Each point is reached from the start by the listed moves, each made once or not at all, plus a little noise. Say if it took an odd or an even number of moves. Then give how often each move was made.
In the rows, zero is written as 128.

Moves:
(1): [189 125 125 136 122 114]
(2): [133 201 131 143 144 130]
(3): [130 136 182 132 139 139]
Start: [116 117 131 136 128 147]
Points:
[115 127 189 147 142 160] -> odd (0, 0, 1)
[180 187 123 163 139 132] -> even (1, 1, 0)
[185 197 185 166 143 150] -> odd (1, 1, 1)
[180 111 123 155 120 138] -> odd (1, 0, 0)

Moves:
(1): [208 112 124 133 115 121 131 138 138 122 138 122 109 117]
(2): [135 165 128 132 120 125 131 130 140 136 128 133 134 140]
(3): [136 129 178 127 127 135 131 120 128 115 126 119 136 126]
(4): [125 126 120 207 137 132 133 124 133 118 113 122 114 137]
(5): [136 139 126 126 176 123 130 126 122 129 130 128 134 127]
(6): [127 126 118 126 120 199 141 115 125 123 140 138 126 139]
(7): [125 126 123 119 125 122 181 132 123 122 125 133 122 121]
(8): [126 123 134 134 134 136 129 203 133 121 138 134 127 127]
(9): [118 117 130 120 130 126 141 130 179 131 125 121 126 142]
(10): [132 116 136 136 133 137 138 132 122 207 127 130 128 129]
(11): [125 131 135 139 131 119 133 115 136 132 194 126 147 111]
(12): [131 127 135 130 138 123 126 122 132 123 135 207 111 128]
Start: [105 151 107 133 174 106 160 129 139 121  86 135 110 136]
Points:
[193 146 167 146 164 118 194 213 211 183  99 124  99 146] -> even (1, 1, 1, 0, 0, 0, 0, 1, 1, 1, 0, 0)
[203 157 166 146 217 113 192 217 203 184 103 126 107 145] -> odd (1, 1, 1, 0, 1, 0, 0, 1, 1, 1, 0, 0)
[104 176 138 205 166 184 196 103 205 105  75 125 104 176] -> odd (0, 1, 1, 1, 0, 1, 0, 0, 1, 0, 0, 0)
[119 182 123 156 236  93 233 191 149 192 162 239 113 123] -> odd (0, 1, 0, 0, 1, 0, 1, 1, 0, 1, 1, 1)
